Every row gives one point. Each copy is the shape, with its points in the same order, stretched, turned, moved and blurred by noise. Is it also mirrored, or only turned?
In the rows, zero is written as 128.

Shape (6 x 2)
[[144 108]
 [119 132]
 [135 113]
 [143 200]
 [172  95]
 [ 89 137]]
Copy 1 (6 x 2)
[[100 125]
 [135 122]
 [106 118]
 [184 161]
 [ 75 146]
 [147 101]]
Copy 1 is: mirrored
Copy 2 (6 x 2)
[[118  99]
 [119 133]
 [115 107]
 [189 154]
 [127  71]
 [105 157]]
Copy 2 is: only turned
Copy 3 (6 x 2)
[[ 98 142]
 [142 123]
 [115 124]
 [211 189]
 [ 80 155]
 [165  90]]
Copy 3 is: mirrored
Copy 4 (6 x 2)
[[146 120]
 [121 127]
 [141 124]
 [ 85  76]
 [168 104]
 [101 145]]
Copy 4 is: mirrored

Shape (6 x 3)
[[141 125 157]
 [108 179 142]
 [ 96 129 111]
 [194 126 123]
 [124  94 102]
 [ 88 122 153]]
Copy 1 (6 x 3)
[[ 96 155 135]
 [ 77  97 182]
 [123  85 132]
 [151 190 161]
 [154 120 106]
 [ 79 101 113]]
Copy 1 is: mirrored
Copy 2 (6 x 3)
[[112 120 154]
 [125 189 180]
 [157 157 127]
 [ 59 115 100]
 [147 120  88]
 [165 138 166]]
Copy 2 is: mirrored
Copy 3 (6 x 3)
[[136 116 154]
 [ 95 151 165]
 [ 96 117  99]
 [169 142 122]
 [120  99  74]
 [ 99 106 141]]
Copy 3 is: only turned
Copy 4 (6 x 3)
[[114  99 135]
 [ 80 152  86]
 [104 161 142]
 [190  93 108]
 [149 143 169]
 [ 66 132 156]]
Copy 4 is: mirrored

Shape (9 x 4)
[[138 167 128 123]
 [128  85 133 134]
 [114  57 133 116]
 [170  77 144  98]
 [120 162 138 139]
 [ 81 138  99 149]
 [110  90 143 138]
 [129 139 120 170]
 [188 164  99  69]]
Copy 1 (9 x 4)
[[106 105 105  80]
 [130 132 149 140]
 [130 134 179 149]
 [159  86 155 137]
 [ 87 114  99  91]
 [ 77 178 119  92]
 [111 135 155 142]
 [110 139  88 123]
 [158  77 119  41]]
Copy 1 is: mirrored
Copy 2 (9 x 4)
[[147 142  83 126]
 [137 124 158 129]
 [128  96 176 129]
 [189  98 170 118]
 [131 147  82 145]
 [ 83 139 103 123]
 [121 123 152 145]
 [123 178 111 130]
 [196 103  94  71]]
Copy 2 is: mirrored
Copy 3 (9 x 4)
[[125 157 112 158]
 [120 105 135  97]
 [107 105 134  65]
 [119 137 177  82]
 [114 135 102 160]
 [131 113  64 128]
 [105  98 123 102]
 [143 105 109 148]
 [156 223 143 130]]
Copy 3 is: only turned
Copy 4 (9 x 4)
[[137 158 108 121]
 [139 106 142 170]
 [122  85 139 180]
 [132 138 118 213]
 [138 143 129 105]
 [130  99 117  92]
 [136  98 154 147]
 [170 121 134 108]
 [111 192  34 172]]
Copy 4 is: mirrored

Shape (12 x 8)
[[148 120 177 125 163 135 154 165]
 [152 165 126 129 101 115 137 149]
 [108 110 181 119 161 124 135 122]
 [176  81 154 160  74 129 176 112]
 [103 143  75  39 152 126 134  85]
 [104 168 101 136 114 140 113 118]
 [138 116 121 119 155 168 121 148]
 [120  89 152 124 145 105 134 152]
 [ 96 198  84 111 139 157 126  89]
 [177  82 155 153 167 105 136 116]
 [127 131 129 114 169 134 148  91]
 [149  94 132 168 121 111 189 158]]
Copy 1 (12 x 8)
[[123  64 139 103 147 114 122 131]
 [138 142 135 101 122 161 125 133]
 [ 98  83 124 114 120  81 127 122]
 [189 102 154 136  80 117 201 149]
 [103 156  42  82 111  97  79 155]
 [ 86 159  99 116 119 155 124 151]
 [113  89 104 134 147 124 111 163]
 [127  73 125 125 104 112 124 117]
 [ 69 181  70  95 148 138 120 170]
 [161  68 119 152 138  85 165 120]
 [111 112  91 111 140  87 140 137]
 [161  74 114 121  99 151 191 127]]
Copy 1 is: mirrored
Copy 2 (12 x 8)
[[155  71 136 117 169 108 101 116]
 [167 140 165 144 122 142  82 145]
 [116  92 113 102 144 106 113  87]
 [137  69 166 168  92 140 172 141]
 [130 230 136  43 153 134 147 140]
 [122 187 117 138 132 156  98 142]
 [145 114  94 101 181 149 113 158]
 [130  87 101 104 129  85 105 137]
 [130 242 131 117 165 169 122 120]
 [174  45  93 117 114 123 144  94]
 [146 143 128 105 163 136 157 104]
 [169  79 143 176 119  85 126 159]]
Copy 2 is: only turned

Shape (12 x 9)
[[116 160  76 153 169 146 133 155 114]
 [123 119 129 104 113 103 133 139 105]
 [ 94  87 136  93 168 126  96 114 165]
 [100 100  81 113  83 100 184 123 170]
 [106 112  76 105  99 150 156 117 119]
 [121 126 144 153  80  89 124 126 132]
 [158 150 123 131  86 108  85 131 150]
 [171 165 140 152  92 132 110 207 104]
 [150  90 107  93 120 177 119 191  73]
 [ 91 120  57 143 112  83 143 140 132]
 [166  88 129 129 173 159  98 136 110]
 [185 157 132 127 107  85 120 122 136]]
Copy 1 (12 x 9)
[[148 154 124 151 159 139  72 139 155]
 [104 149 137 106 131  95 143 130 119]
 [129  99 108 135 101  75 126 181 116]
 [119 114 113 149 161  91 194 103 169]
 [134 133  94 104 169 112 157 128 162]
 [124 149 152 116  89  98 159  95 139]
 [167 137 193 108 126  82 131 112 142]
 [136 171 226 112 152 145 104 124 143]
 [108 127 148  75 185 152 114 163 122]
 [104 121 108 141 144  89 123  87 171]
 [149 113 137 103 133 142  97 160  81]
 [160 156 195 118 137  86 141 104  99]]
Copy 1 is: mirrored
Copy 2 (12 x 9)
[[ 82 170 150 160  96 109  97 149 107]
 [112 123 137 121 119 151 142 118  82]
 [134 118 108 117 147  79 114 107  93]
 [ 83 142  82  92  71 157 120  79 101]
 [ 81 173 114 129 117 149 114  85  86]
 [132 118 147 119 103 155 127  96 137]
 [181 153 137 145 107 156 110 107 125]
 [128 124 152 163 121 192 102 173 125]
 [ 77 132 113 182 175 179 127 141  57]
 [ 89 138 128 133  61 137 106  82  85]
 [123 147 120 186 169 114 154 137 105]
 [171 160 136 133  95 164 155 136 121]]
Copy 2 is: only turned
Copy 3 (12 x 9)
[[124  98  67  96 114 115 117 154  74]
 [113 115 156 116 113 113 119 131 141]
 [122 103 127 109 168 163 163  83 196]
 [ 44 164  91 104 103 153  87 148 189]
 [ 77 126 100 102  85 147 141 185 154]
 [ 78 115 143 145 150 129  87 127 112]
 [120  82 136 149 151 168  73 136 124]
 [157 118 140 153 149 114  75 178  82]
 [158 117 117 134  99 104 170 208 165]
 [ 58  86  82  97 112 105  91 156 147]
 [178 101 102 174 122 127 169 128 136]
 [139 109 140 159 108 147  63 104 100]]
Copy 3 is: only turned
Copy 4 (12 x 9)
[[152 196  94 100 119 146 106 151 102]
 [131 114 104 136 130 106 168 157 126]
 [100  86 126 120 152  57 103 102  99]
 [146  62  29 143 146 135 143 111 149]
 [145 112  75 103 138 160 151 112 100]
 [163 115 107 156 147 129 154 124 198]
 [128 100 135 106 126 141 143 145 205]
 [137 161 133 157  95 185 156 198 182]
 [131 118 122 127 107 175 145 178  52]
 [184 118  45 131 102 115 125 127 124]
 [134 113 167  90 166 133 101 166  75]
 [122  99 130  93 157 132 164 188 198]]
Copy 4 is: only turned

Shape (14 x 11)
[[110 153  92 137 134 102 157 118 195 141  97]
 [133 100 173 136 138 148 143  85  89 114 138]
 [135 152  96 152  96 128 144 149 142 184  80]
 [163  79 171 106 139 158  83 102 124  92  95]
 [ 89 151 130 135  76  81 138 174 165 140 109]
 [141 153 150  88 128 160 110  92 115 105 137]
 [177  88 149  76 151 149 125 117 104 122 157]
 [146 162 107 150 110  37 136 147 157 152 102]
 [114 155  97 112 120  85 167 165 124 118  65]
 [132  92 168  56 130 137 106  76 106 149 118]
 [114  93 151 105 173 134  97  97  92 134 121]
 [127  92 140  96 163 160  86 129 107 120 154]
 [126 195 143 139 140  88 132 165 151 160  83]
 [138 114 121 104 127 134  74  88  81 108 133]]
Copy 1 (14 x 11)
[[167  96  97 144 136 153 124  70 141 130 104]
 [ 82 154 149 110 109 140 168 125 156 120 156]
 [190 122 151 151 112 150  98 125 113 136 114]
 [ 72 155  94 122 102 112 135 143 184 101 127]
 [144  95 141 122  90 118  74  83  98 119  84]
 [ 84 153 126  89 144 128 115 127 150 132 118]
 [112 153 121 109 138  94 175 143 118 115 164]
 [187 156 118 147  97 119 123  56  68 138  50]
 [153 100 102 123 112 150 163 118  91 136  50]
 [ 97 151 136 113 121  70 141 145 132 183 157]
 [ 52 139 128 146 118 108 161 129 134 149 137]
 [ 65 123 125 137 146 119 138 135 126 113 144]
 [158 114 157 156 129 114 118  88 125 146  29]
 [ 76 188 113 118 116 148 132 136 115 141 128]]
Copy 1 is: mirrored
Copy 2 (14 x 11)
[[151 163 128 141 208 126  67 166 120 134  95]
 [141 123 121 160  81 143 158 103 116 140 113]
 [112 207 133 139 167 144  80 142  76 142  67]
 [140 113 132 150  63 130  90  82  97 100 138]
 [110 198 184 136 169 104  69 196 138 136 115]
 [119 149  90 126  94 129 124  63 130 112 149]
 [124 115  77  83  63 135 117 101 103 139 115]
 [165 188 169 100 194  71  67 183 104 162  96]
 [100 160 167  99 182 117  58 119 116 167  68]
 [140 148  82 138  48 140  78  95 122 174 114]
 [143 130 124 138  85 165 120 100 103 171 137]
 [122 124 113 108  84 157 116 105 105 134 158]
 [155 214 180 111 185 144  69 141 133 136 107]
 [128 151 104 137  89 108 127  78  87 149 158]]
Copy 2 is: only turned
Copy 3 (14 x 11)
[[197 176 157 142 139 132 111 157 153 164 112]
 [ 97 119 138 127 134 165 135  74 124 124 125]
 [146 124 155 156 119 122  96 207 118 162  76]
 [ 93  93  93 111 148 136 110  75 192 108 123]
 [164 136 189 163  85  83 128 168 155 167 141]
 [110 131  95 103 134 129 161 115 146 100 126]
 [114 103  81 111 133 126 126  75 113 140 147]
 [174 161 190 105 109 101  68 160 139 171 106]
 [162 149 143 166  94  83 103 143 124 152  85]
 [ 70 133  95 115 121 146 155  86 158 174 130]
 [ 76 151 121 136 149 138 113  84 144 159 133]
 [ 87 113  94 131 162 119 116 105 128 133 180]
 [149 179 153 121  81 110  62 183 137 144 117]
 [ 73 127 123  98 173 114 139 102 133 127 115]]
Copy 3 is: mirrored

Shape (18 x 12)
[[126 118 150 151 133 155 132 115 132 170  94 117]
 [114  74 137 121 114 140 151  94 111 165  81 126]
 [103  94  74  84 105 108 100 104 187  93 196 138]
 [146 191 153 154 171 146 143  98 145 141 135 140]
 [ 99 150  76  88 100 138 135 111 190 118 166 168]
 [ 81 150  60  79  72 109 104  87 136  88 151 135]
 [113  96 148 124 127 113 133 181 124 194  90  83]
 [144 170 164 132 130 121 151  86 165 112 122  84]
 [ 67 133  61 122  86 115 103  92 159 107 155 142]
 [126 168 145 101 198 144 151 111 137 115  91 116]
 [124  99 105 115 115 122  60 114 147 149  89 118]
 [141 180 157 157 189 113 155  90  85 147 134 125]
 [138 155 174 123 152 182 126 114  90 115 138  96]
 [113 119 142  90  83 125 108 137 147 192  93 125]
 [183 169 180 141 151 137 138 120  86  93 105 147]
 [ 94 133  49 109  83 154 105 126 186 122 145 115]
 [111  89 121 142 100 124 126 162 138 122  82 114]
 [ 72 125 172 129 126 134 107 131 151 134 107 131]]
Copy 1 (18 x 12)
[[121 123 146 106 137 142 159 127  97 136 159  99]
 [110  89 161 129 156 132 146 104 103 138 166 112]
 [134 107 105 187  92 129 161  92 187 135 144  95]
 [154 185 146 105  98 134 154 114 111 136 131 107]
 [132 137  88 168 117 161 189  66 144 152 104 126]
 [124 107 125 192  99 156 137  78 157 148  93  88]
 [120  87 142 104 129 141 152 181 108 166 152 116]
 [157 141 192  93  72 140 161 123 146 128 142 101]
 [113 111 104 176  96 139 155  68 144 155 108  76]
 [161 151 179  92 148 123 135 127 157 143 114  87]
 [139  89 125 134 129 165 129 131 138 161 170  73]
 [140 182 178 103  88  96 115 138 104 141 133 102]
 [119 157 174 120 126 145 150 168 126  97 142  95]
 [ 99 103 136 131 131 189 167 139 108 174 157 139]
 [139 166 166  88 104 148  95 150 116  95 141 130]
 [146  95  80 178 129 168 194  83 132 141 103  79]
 [117  70 119 103 130 149 140 132 128 133 137 105]
 [ 89 125 144  96 111 139 155 136 152 151 138  93]]
Copy 1 is: mirrored
Copy 2 (18 x 12)
[[129 111 109  78 105 126  98 144 133 147  88  96]
 [102 101 127  92 124 114 127 104  97 166  70 106]
 [118 141  79 210 132  88 166 115 120 143 163 205]
 [181 155 120 108  87 148  63 126 149  83 130 138]
 [124 163 117 216  83 138 137 129 147 152 137 186]
 [140 151 129 231  76 102 170 133  78 139 162 159]
 [ 96 112 120  79 159 134 144 194 141 152  91 100]
 [174 183 124 121 113  71 111 152 146 100 101  97]
 [132 123 100 224  93 102 146 140  90 152 146 166]
 [146 138 173 100  87 103  91 142 144  60 100 153]
 [141 100  90 107  88  85 160 154  94 164 124 157]
 [195 154 145  94 122 163  62 115 116  47 139 126]
 [120 163 123  98  88 121  92 121 129  72 162  88]
 [102 148 118  93  94 142 155 164 124 192  87 134]
 [191 152 183  86 112 121  84  98 138  95 189  97]
 [124 122  72 212  74 101 170 166 142 151 122 155]
 [115  80 129 119 132  90 136 170 131 167 122 101]
 [ 99 125 131 107 113  93  94 163 109 173 123 124]]
Copy 2 is: only turned

Shape (17 x 12)
[[ 80  87 150 148 141 130 107  97 124 130 141 107]
 [124  60 131  82 164  72 144 126 137  90  83 125]
 [185 115 155 112 169 121  96  98 111 148 132 146]
 [165 104 119 118 110 124  66 129 124 128  95 150]
 [135 161 157 101 149  78 106 127 156 115 137  83]
 [164 171 112 136 124 163 139  75 142 175 133 128]
 [161 119 118 146 104 133 124 107 132 108 104 116]
 [ 55 104 126 162 164 148 113 175 117 174 154 168]
 [ 92 166  60  88 121 104  65 115 136  85 147 168]
 [ 90 129 110  94 164 122 129 109 103 172 156  93]
 [176 105 116 173 148 163 134 119 141 122  99 112]
 [115 205 102 157 116  82  61 114 132 134 100 148]
 [ 99 117  84 125  80 174 128 135 144 124 156 163]
 [125 133 138 142 113  80 140 111  66  76 127 120]
 [126 143 157 149 159 124 110  85 130 183 150 160]
 [123  78 168 142 124 148 128 151 154 146  67 115]
 [167  28 111 180  62 126 177 135 166 120 110  76]]
Copy 1 (17 x 12)
[[ 99 166 142 117 145 135 135 156 131  63 167 118]
 [183 134 122 123 121 107 159 198 164  87 143 138]
 [127 142 143 157 146 141 155 147 184 137 166 139]
 [102 105 114 159 104 127 172 158 159 115 136 173]
 [157  72 103 107  99 103 144 104 170 147 135 100]
 [121 122 140 153 116 174 110 150 104 142 158  87]
 [145 133 111 140 112 138 129 151 120 108 104 108]
 [ 62 182 145 121 129  91 179 155 110  99 202 139]
 [138  83 116  71  84 155 173 137 127 160 136 165]
 [116 171 151 112 100 141 138 165 147 118 194  91]
 [140 150 138 175 143 129 143 166 121 109 120  88]
 [116  80  64 109  97 147 173 108 140 148 155 127]
 [ 94 119 145 118  92 134 131 156  60 110 133 150]
 [184 168  75  95 133 141 117 131 152 138 103 117]
 [101 144 132 149 148 140 141 133 135 121 210 123]
 [ 81 122 117 165 120  79 141 178 125  61 155 121]
 [161 166 133 177  97 122 109 165  92  30  92 109]]
Copy 1 is: only turned
Copy 2 (17 x 12)
[[132 160 166 128 136 156 142 123 140 149 136  98]
 [ 81 164 143 194 138 179 106 148 137  62 114  59]
 [108 124 126 149 123 149 144 186 124 166 153  80]
 [101 135 109 148 153 135 133 186  93 145 117 133]
 [132 100 147 136  84 154  95 141 107 127 135  76]
 [157 120  96 104 101 119 182 132 149 144 131 117]
 [120 113 109 134 159 145 153 116 117 117 108  99]
 [166 183 159 133 135 116 104 163 180 154 116 150]
 [183 131 143 160 131  96 102 164 106  65 174 152]
 [159 179 119 159  86 129 126 119 157 138 156 122]
 [102 118 110 126 172 178 150 142 152 126  99 107]
 [139  81 148 156 106 102 143 152 102 111 115 173]
 [167 164 109 114 159 102 122 127 137 103 132 125]
 [ 90  95 155 182 146 112 133  99 119 107 138  95]
 [149 134 153 128  95 119 175 170 146 177 148 104]
 [ 83 152 122 100 147 156 119 146 139 142  68  94]
 [108 149  98 132 210 186 170  64 128 137  31  51]]
Copy 2 is: only turned
Copy 3 (17 x 12)
[[109 130 120  89 156 152  78 143 105  81 163 148]
 [ 98 196 134 133 106 149 133 179 115 149 102 194]
 [113 153 105 120 127 131 133 120  84 186 170 141]
 [133 162 102 166 106 174 149  91 102 162  92 100]
 [ 72 103 103 109 102 129 145 124 121 129 122 130]
 [133 113 130 147 144 136 135 129 136 145 196  77]
 [127 142 106 181 142 143 148 115 123 115 133  96]
 [155 104 141  67 155 144  30 102 141 134 108 178]
 [ 63 105 145 180  59 169  75  87  96 188  92 107]
 [ 92 125 134 103 143 192 115 167 140 163 182 172]
 [172 139  96 174 136 133 143 113 120  91 171 139]
 [119  51  92 153  84 144  93  96  89 155  56  44]
 [119 133 175 162 142 154  88  95 155 139 132 119]
 [ 56 120  75 189 160 133 106 152  71 137 123 116]
 [121 112 130  66 127 109  66 132  98 159 161 116]
 [181 158 135 102 164 153 147 133 131  71 116 147]
 [167 206  87 163 178 143 160 131 209  44 121 114]]
Copy 3 is: only turned
Copy 4 (17 x 12)
[[136 150 144  71  81 115 114 128 125 161 138 143]
 [151 147 126  94 170  69 137  87  93 192 124 155]
 [ 77 148 137 101 155 111 176 121  75 190 148 126]
 [123 156 107  68 148 161 178  86  80 137 157 130]
 [ 89 150  64  82 103  68 139  99 127 140 129 139]
 [ 78 148 116 142 141 128 123 174 131 127 167 105]
 [131 149  84 100 126 156 126 129 104 126 141 115]
 [147 123 217 123  92 102 160 134 134 131 130 167]
 [163 143  76  78 135 141 190 143 175 128 154 109]
 [101 123 158 122 131  96 126 129 161 177 134 158]
 [130 117 115 115 120 139 110 147  73 141 152 126]
 [100 134  86  52 138 132 173 122 152  67 113 106]
 [178 168 124 142 101 169 144 154 149 117 177 119]
 [135 154  91 102 127 153 154 123 136 138  53 124]
 [ 76 153 173 113 128  83 156 152 119 149 143 113]
 [136 171 142  86 110 110 112  91  75 120 150 183]
 [150 126 102 132 105 147  55  78  75 132 152  88]]
Copy 4 is: only turned

Shape (15 x 12)
[[ 83 155 119 108 108 101 128 148 125 123 129 133]
 [111 154 150 158 102 117 104 117 118 129 107 181]
 [124 142 144 111 145 117 125 151 123 154 132 113]
 [ 86 155  82  94 144 122  83 130 164  70 139 133]
 [ 92 125 157 132 130 107 122 132 127 118 109 124]
 [116 140 143 165  76 249 120 147 106 111 105 135]
 [ 94 118 162  94 155 102  89 153 133 105 139 146]
 [ 97 146 159 104 155 107 161  81 206 160 114 134]
 [ 94 152 141  95 159 112 112 127 106 162 139 121]
 [128 117 162  98 109 116  87 149 123 145  68 123]
 [ 95  92 142 108 154 115 149  40 133 129 131 114]
 [ 72 153 140 150 127 160 102 139 102 147 111 107]
 [ 96  97  92 141 156 127 121 140 100 151  84 118]
 [113 159 129 114 152 130 106 153 115  85  89 123]
 [ 76 110 141  86 146 158 128 111 101 116 114 144]]
Copy 1 (15 x 12)
[[ 79 101 105 141 123 150 128 119 135 153  93 122]
 [108 129 147 116 102 110 161 116 186 176 123 152]
 [101 138 111 140 128 135 114 118 139 121 127 119]
 [ 80  73 106 169 184 153 133 102 111 189 116 161]
 [117 143 140 123 140 135 138 106 174 148  99 129]
 [199 122  93 152 106  99 116 129 203 120 117 198]
 [ 85 164 121 131 174 147 120  97 142 171 106 175]
 [ 62  89 181 106 157  93 139 111 183 103 139 111]
 [ 74 119 123 136 126 144  86 113 143 144 142 134]
 [123 166 101 100 143 102 130  88 180 155 118 131]
 [127 100 187  83 160 134  91 115 143 113 134 146]
 [124 123 122 157 111 128 102 127 199 154 119 129]
 [174 147 148 143 124 105  90  99 138 132 102 121]
 [122 131 114 152 150 145 146  66 161 163 122 152]
 [131 127 135 112 149 129  70  84 154 136 113 205]]
Copy 1 is: mirrored
Copy 2 (15 x 12)
[[ 97 125 112 109 166 147 115 126 109 114 102  95]
 [134 126 123 110 148 100  87  99 119 164  84  67]
 [128 137 139 123 161 147 141 146 148 125 130 122]
 [100 130 164 110 186 125 119 167  76 102 170  96]
 [125 123 161 116 148 131 143 108 122  98  89 107]
 [ 97 125 179 145 133 153  69  71 120 202 173 184]
 [153 125 155 114 160 149 156 151  97 115  91 130]
 [161 127 171  97 169 158  85 117 160  33 131  58]
 [145 107 138 135 200 154 149 156 153 139 124  82]
 [119 156 181 155 119 170 164  94 118 143  66 100]
 [168  63 118 121 120 120 129 138 144  53 131  70]
 [ 93 119 173 149 194 123 131  97 139 154 126 112]
 [137 151 103 186 169 134 175 102 120 115 136  91]
 [127 136 171 117 178 147 164 113  86 131 150 113]
 [157  94 129 137 153 180 135 107  94 113 137 116]]
Copy 2 is: only turned
Copy 3 (15 x 12)
[[149 163 137 155  94 112 127  93 128 139 137 132]
 [164 147 109 172 121 105 107 116 146 150 136  73]
 [143 124  96 113 120 119 116 139 132 126 111 149]
 [156 173 132 111 150 155 124  45 158 120 104 166]
 [159 153 111 119 126  92 105 115 110 120 140 111]
 [ 91  49 126 134  82  86  47  49 106 149 143 101]
 [153 164 120 104 135  91 115 115 161 107 104 123]
 [226 149 139  90 128 187 174 145 137 104 153 129]
 [150 151  81 127 126 119 121 141 159 119 142 153]
 [162 100  85  93 100  84 135 112 100 173  98 109]
 [163 152  99 123 157 150 171 127 134  73 181  92]
 [141 119  72 141 119  73  61  88 125 138 148 126]
 [112 135  92 115 144  82 107 117  98 171 154 130]
 [131 166  88 103 132 121  74  93 117 146 108 133]
 [121 151 112 117 105 107 115  98 159 121 162 105]]
Copy 3 is: mirrored
